Each point is reached from the start by the listed moves, each made once or not at all, plus a little noise. Say if it took an odd or an even number of moves. Then give how often each move was made.

Moves:
(1): [16, -18, -2, -35]
(2): [25, 19, 43, -27]
(3): [31, -16, 28, 40]
Start: [3, 1, -2, 22]
Points:
[3, 2, -1, 21] -> even (0, 0, 0)
[51, -32, 23, 25] -> even (1, 0, 1)
[44, 0, 38, -42] -> even (1, 1, 0)

Moves:
(1): [31, -16, -21, -10, 14, 4, -13, 3, -6, 15, -14, -9, 6]
(2): [3, 15, 5, -8, -2, -16, 10, 7, 6, 2, -6, -21, -9]
(3): [27, 6, 32, -22, 10, -14, -4, -14, -14, 11, 18, -10, -5]
(4): [18, 15, -6, 7, -21, -6, -16, 10, -6, -4, 11, 16, 2]
(5): [-5, 19, -5, 9, 29, -5, -1, -34, -3, -8, 4, 6, 3]
(6): [-6, 18, 9, 0, 6, 13, -14, 10, -24, -14, -3, -17, -4]
(7): [-6, -3, 3, 5, -11, 0, 12, -14, -12, -8, -6, -1, 28]
(8): [7, 1, 4, 1, 34, -9, 4, 32, -8, 8, 4, -9, 13]
(9): [14, 14, 20, 19, 5, 18, 6, -28, 25, 2, -3, -5, 13]
(10): [2, 26, -14, -8, -8, 14, 8, 11, -18, 35, 20, 7, 18]
(11): [19, 8, -16, -20, 0, 2, 9, 2, 6, -9, 25, -5, 9]
(12): [18, 11, 4, -7, -5, 16, 1, -12, -10, -17, -33, 28, -23]
Start: [-13, -9, 2, -9, 9, 13, 2, 8, 16, -2, 19, -17, 13]
Points:
[121, 53, 9, -42, 27, 41, 11, -3, -25, 31, 41, -3, 76] -> odd (1, 0, 1, 1, 0, 0, 1, 1, 1, 1, 1, 1)
[67, 70, 47, -30, 38, 1, -3, 26, 2, -5, 64, -70, 34] -> odd (0, 1, 1, 1, 0, 1, 0, 1, 1, 0, 1, 0)
[49, 39, 28, -42, 49, 11, -5, -43, -45, -17, -19, -38, 8] -> odd (1, 1, 1, 0, 1, 1, 1, 0, 0, 0, 0, 1)
[55, 97, -7, -13, 4, 30, 21, -33, 16, 1, 37, 9, 29] -> odd (0, 1, 0, 1, 1, 0, 0, 0, 1, 1, 1, 1)
[48, 48, 0, -17, 58, 63, -7, 20, -26, 27, -12, -23, 39] -> even (1, 0, 0, 0, 0, 1, 0, 1, 1, 1, 0, 1)
[64, 57, 23, -26, 18, 16, 22, 8, -12, 37, 87, -23, 93] -> odd (0, 0, 1, 1, 0, 0, 1, 1, 1, 1, 1, 0)
[25, 32, -9, -25, 65, 17, 14, -3, 2, -24, 23, 3, 18] -> even (0, 0, 0, 0, 1, 0, 0, 1, 0, 0, 1, 1)
